Each row is a point. Each table stands for the endless flat space through its points: a line for two points, a plane for three, and so on. Write the one point that lies in both, or say that there is none.
In the rows, 128 means zero.

First (2 x 3):
[[148 111  94]
 [154  99  96]]
Second, 2 rows:
[[155 113  95]
 [125 125  89]]
They share: [145 117  93]

First:
[[145 127 135 156]
 [146 136 144 155]]
Second:
[[140 152 164 162]
 [164 158 158 135]]
They share: [148 154 162 153]

First (3 x 8):
[[166 147  86 136 100 156 106  92]
 [152 149 104 130 118 160 122 110]
 [150 151 116 138 154 160 130 116]]
Second (3 x 8):
[[161 155  86 142 114 153 117  90]
 [142 132 122 120 119 174  91 121]
 [147 142 108 128 116 166 102 109]]
They share: [165 148  92 140 118 156 110  95]

First:
[[168 113  87 106 121  80 111 135 124]
 [147 106 108 135  90 112 148 148 107]
 [153  95 163  82 147 174 194  98 160]
 [164 127 111  85  87  73 125 156 141]
 [171 122  97  80 122  76 115 124 143]]
Second:
[[143 122 122 102 128 114 155 152 157]
 [211 108 104 112 138 188 149 118 101]
 [150 130 113 107 127 124 155 153 150]]
They share: [163  99 131  97 135 131 152 133 143]

First (4 x 12):
[[162 159 122 123 143 140 134 152 133 175 104 124]
 [119 137  93 150 131 139 138 112  95 129 129 125]
 [151 115  81 159 147 121 174  95  81 147 135 145]
 [147 149  61 146 155 107 174  84 103 169 141 165]]
Second:
[[176 139 121 142 154 136 136 106  97 193 109 142]
 [121 106  92 153 140 102 157 128  64 155 118 137]
 [132 114  91 148 147 108 149 118  66 167 105 130]
 [177 134 140 150 141 142 150 122 116 175 143 164]]
They share: no point

First (3 x 14):
[[179 157 113 123 165 135 126 110 148 153 173 175 128  99]
 [137 131  69 125 129 159  86  94 156 139 147 153  94  85]
 [129 142  88 128 145 160  91 105 138 133 143 150  98  84]]
Second (3 x 14):
[[172 147  87 122 136 179 105  90 145 145 165 176 124  96]
 [144 141 103 127 138 146 115 106 153 158 155 161 102  76]
 [141 184  75 141 180 142  91 130 139 119 153 197  82  98]]
They share: no point

First (2 x 20):
[[146 131 122 170 169 110 120 131  96 155 101 104 110 148  94 150 125 129
  138  95]
 [166 151 138 134 141 142 136 171 108 119  89 140 118 124 102 174 153 165
  162  79]]
Second, 5 rows:
[[126 155  69 104 109 101 105 168 135 137  58  82  56 149  95 172 128 125
  103  86]
 [157 126 151 147 187 103 102 136 125 151 133 119 124 121 118 149 156 162
  161 101]
 [146 131 138 157 176 101 102 126  96 159 115 116 118 139  94 165 143 156
  145  83]
 [147 118 154 130 185  99  97 120 117 128 111 118 109 115 122 171 125 138
  178 100]
 [128 141  94 119 130 105 116 146 114 125  55  96  72 147  90 181 111 116
  127  85]]
They share: no point

First (2 x 24):
[[140 141 121 111 114  91 152 137 165 126 131  97 147 117 139 108 169 107
  127 167  97 123 117 112]
 [131 117 115  96  84 103 125 158 147  99 155 121 135 111 127  90 151  89
  154 143 121 150 105 109]]
Second (5 x 24):
[[108 141 118  70  63  96 140 165 147 130 173 103 140 110 127  96 172  95
  158 158  99 152 123  94]
 [153 101 141 119 107  94 167 117 191 123 147 118 150  78 108 112 132 105
  110 134 131 125 158 142]
 [157 106 106 115 117  70 137 136 154  86 134 113 142  88 137 101 133  93
  127 172 129 128  99 119]
 [119 117 135  87  94 104 162 167 160 120 154 104 151 109 119  99 155 105
  147 153 112 133 124 112]
 [133 144  90  80  65  62 113 145 135 109 168 110 125  92 145  93 159  76
  148 181 110 161 101  92]]
They share: no point

First (4 x 24):
[[105  95 131 110 125 203 152 138 154 115 188  97 127  94 100 195 136 182
  116 195 182 135 132 129]
 [ 91 124 103 102 159 182 118 124 122 130 167 104 175 118 135 181 111 207
  118 170 156 164 131 146]
 [112  82 123 118 109 178 145 121 147 121 165  97 133  92  93 149 156 152
  104 171 154 115 148 134]
 [ 96 112  91 110 153 164 113 105 119 135 151 103 189 124 127 145 122 186
  108 145 134 149 146 148]]
Second, 4 rows:
[[164  79  67 127 133 168 121 133 115 160 152  83 182 126 103 122 110 127
  129 147 165 141 192 103]
 [ 66 110 147 108 111 166 133 105 141 105 157 119 131  82 123 149 172 182
   82 161 114 119 114 170]
 [110  77  75 101 116 143 124 114 125 149 114  80 164  95  87 123 150 167
  125 184 160 129 167 145]
 [132  88  96 124 117 173 130 131 130 142 158 104 163 108 120 130 125 147
  107 143 140 140 162 119]]
They share: [106  96 111 114 121 164 127 115 129 129 151 101 153 100 111 137 148 160
 104 159 138 127 148 144]

First (2 x 24):
[[147 152 134 166 116 109 131 127 143 138  89 158 133  90 167 117 107 145
   83 106 108 151 142 104]
 [154 155 138 159 118 113 122 130 140 131  93 151 123  91 166 111 116 139
   92 107 110 141 150 113]]
Second:
[[174 155 132 150 120 126 112 126 158 128  82 146 117  68 158  84 130 120
  104 122 118 124 168 132]
 [176 122 172 167 102 126 116 100 128 130  88 138 110  74 186  96 128 127
   92 129 157 161 164 173]
 [164 179 112 140 132 120 110 148 164 124  88 150 119  80 144  90 128 124
  110 108  88 104 164  98]]
They share: [161 158 142 152 120 117 113 133 137 124  97 144 113  92 165 105 125 133
 101 108 112 131 158 122]

First (7 x 24):
[[102 114  82 160 113  82 166 154  74 133 128 134 166  98 169 109 103 158
  134 142 108 177 136 171]
 [125 158 112 114 184  77 158 123  70 121  83 119 164 106 168 126 183 157
  139 182  95 129 105 128]
 [106 150 181  76  92 122 171 132  86  74  49  86 163 137 108 103 111 104
  119 183 120 121 131 128]
 [141 124 171  98 137 117 175 143  64 116 100 137 187 123 149  96  83 109
  162 195 111 151 122 157]
 [ 75 212 102  72 102  99 156 127  80 138  85  73  97 134 142 126 159 121
  116 139  75  83  89 129]
 [ 81 128 112 138  86  87 164 139  96  73  61  87 162 110 124 114 139 155
   93 148 127 153 151 134]
 [ 97 169  68 122  71 112 114 107 112 171 168 161 142 122 113 195  82 161
  153 209  72 107 124 192]]
Second (6 x 24):
[[100 148  98 135 103 111 117 160  60 138  97 163 181 135 120 118 109 129
  118 150  87 161  85 159]
 [ 87  82 173 158 100  96 210 151 103 137 105 190 178 111 119 119  87 124
  163 182  89 145 144 122]
 [106 129 142 160 106 112 160 152  75 103 131 158 155 119 141 117 117 155
  139 197 104 159 114 141]
 [ 74 157 132 161  62  85 163 159  90 122 133 177 174 163 154  85 142 146
  130 241  98 138 124 173]
 [127 127 163 116 149  71 176 142 126 145 111 144 148 118 150 157 137 130
  188 185 143 128 112 168]
 [115 122 155 125 140  70 171 138 151 180  83 143 158 142 171 150 159 122
  183 196 124 106 131 190]]
They share: [120 131 132 132 134 101 144 148  92 137 103 146 158 120 140 142 124 136
 152 165 113 147 101 159]

First:
[[101 149  79  64  53 148 131 131 158 123 176 150  85  82 160 124 131 121
  153 168 121  93  86  87]
 [110 152 100  97  98 118 125  86 155 138 137 126 100 118 154 136 155 124
  132 174 121  99 116 126]
 [125 176  76  70  68 133 125 104 161 108 152 135 100 100 160 145 134 148
  159 198 139  96  92 105]]
Second:
[[114 132  64 132 115  77 144  90 141 197 184 113  57  91 201 165 166 106
  130 166  98  44  95  61]
 [105 129  97  82  92 131 139  92 183 149 169 138 108  99 144 123 160 118
  137 169  93  94 127 123]
 [ 95 155  92 121  97 122 117 101 138 160 161 151  58 121 177 166 141 120
  149 197 113  73 136  89]
 [116 138  97  65  86 122 138  81 166 122 124  96 119 105 140 118 145  92
  122 142 146 105  98 147]]
They share: no point
